Every row gives one point. Each table stands for the endless flat space through its points: a line for two points, a plane for three, and so on. The two share one point or none. Which?

First:
[[ 0.25 -0.06 -0.12  0.22]
 [ 0.11 -0.11  0.01  0.20]
 [ 0.23 -0.03 -0.15  0.22]]
Second, 2 rows:
[[ 0.16 -0.30 -0.07  0.26]
 [ 0.12 -0.36 -0.09  0.25]]
They share: no point

First (6 x 8):
[[-0.25  0.60  0.07 -0.06  0.46 -0.29  0.05 -0.26]
 [-0.68  0.19  0.43  0.01  0.25 -0.17  0.55 -0.27]
 [-0.53  0.12  0.21  0.41  0.29  0.14  0.55 -0.04]
 [-0.17  0.38 -0.19  0.25  0.37  0.22  0.13  0.02]
 [-0.13  0.22 -0.02  0.35  0.33  0.21  0.23  0.10]
 [-0.70  0.34  0.43  0.05  0.39 -0.25  0.48 -0.26]]
Second:
[[-0.48  0.30  0.14  0.28  0.33 -0.25  0.02 -0.28]
 [-0.41  0.22  0.06  0.44  0.50 -0.15  0.24 -0.09]
 [-0.06  0.27  0.41  0.04  0.30  0.05  0.44 -0.04]]
They share: no point

First, 4 rows:
[[ 0.32 -0.01 -0.22  0.02 -0.17 -0.15  0.23 -0.26 -0.05]
 [-0.05  0.21 -0.14 -0.22 -0.29 -0.32 -0.01 -0.12 -0.49]
 [ 0.07  0.27 -0.17 -0.06 -0.04 -0.26  0.04  0.02 -0.22]
 [ 0.35  0.01 -0.34  0.00 -0.23 -0.26  0.25 -0.28 -0.09]]
Second:
[[-0.18  0.45 -0.15 -0.12 -0.45 -0.34 -0.07  0.15 -0.51]
 [ 0.01  0.23 -0.26 -0.01 -0.29 -0.31 -0.05  0.14 -0.28]
 [-0.01  0.29 -0.33  0.01 -0.37 -0.30 -0.11  0.27 -0.27]]
They share: no point

First:
[[-0.09  0.32 -0.10 -0.03 -0.02  0.21  0.35  0.52 -0.27 -0.15 -0.14 -0.32]
 [ 0.58  0.13 -0.02  0.15  0.41  0.72  0.39  0.26 -0.24 -0.38 -0.13 -0.25]
 [-0.33  0.15 -0.31 -0.42 -0.31  0.17  0.15  0.26 -0.27  0.14 -0.07 -0.31]
 [-0.19 -0.15 -0.43 -0.40 -0.34  0.33  0.03  0.23 -0.32 -0.04 -0.30 -0.60]
 [ 0.01 -0.20 -0.24 -0.17  0.04  0.47 -0.05  0.08 -0.29 -0.09 -0.30 -0.28]]
Second (2 x 12):
[[ 0.07  0.14 -0.02 -0.01 -0.16  0.35  0.19  0.34 -0.43 -0.15 -0.06 -0.36]
 [-0.17  0.14 -0.23 -0.19  0.05  0.26  0.19  0.31 -0.19 -0.03 -0.21 -0.21]]
They share: [-0.09  0.14 -0.16 -0.13 -0.02  0.29  0.19  0.32 -0.27 -0.07 -0.16 -0.26]

First (7 x 14):
[[-0.16 -0.18 -0.33 -0.20 -0.13  0.54 -0.43 -0.08 -0.40  0.17  0.46  0.19
   0.68 -0.02]
 [ 0.28 -0.47 -0.83  0.14  0.08 -0.21 -0.02  0.01  0.06  0.34  0.31  0.48
   0.52 -0.33]
 [ 0.21  0.08 -0.24  0.49  0.68 -0.33  0.38 -0.65 -0.15  0.55  0.30  0.40
   0.42 -0.14]
 [ 0.10 -0.32 -0.60  0.11  0.06 -0.19 -0.09 -0.20  0.08  0.28  0.24  0.66
   0.38 -0.57]
 [ 0.51 -0.28 -0.65 -0.04 -0.20 -0.36 -0.33  0.19  0.12  0.53 -0.33  0.26
  -0.08 -0.07]
 [ 0.46 -0.20 -0.26  0.27  0.38 -0.58  0.08 -0.29 -0.03  0.45  0.02  0.14
   0.07 -0.13]
 [ 0.26 -0.32 -0.18 -0.35 -0.48  0.33 -0.85  0.18 -0.28  0.34 -0.10 -0.20
   0.10  0.13]]
Second (5 x 14):
[[-0.03 -0.06 -0.20  0.06 -0.34  0.08  0.05  0.01  0.01  0.37 -0.11 -0.09
   0.46  0.21]
 [ 0.08  0.08 -0.26 -0.44 -0.16 -0.15 -0.09 -0.34  0.23  0.65  0.25  0.05
   0.67 -0.21]
 [ 0.17 -0.19 -0.34 -0.35  0.25 -0.03 -0.38 -0.43 -0.15  0.42  0.50  0.12
   0.36 -0.40]
 [-0.04 -0.07 -0.21  0.00 -0.27  0.09  0.02 -0.06  0.00  0.39 -0.03 -0.07
   0.43  0.13]
 [ 0.29 -0.11 -0.22 -0.03  0.19 -0.15 -0.28 -0.11 -0.29  0.42  0.20  0.34
   0.28  0.06]]
They share: [ 0.17 -0.19 -0.27 -0.02  0.06  0.00 -0.25 -0.13 -0.23  0.31  0.18  0.10
  0.32 -0.02]
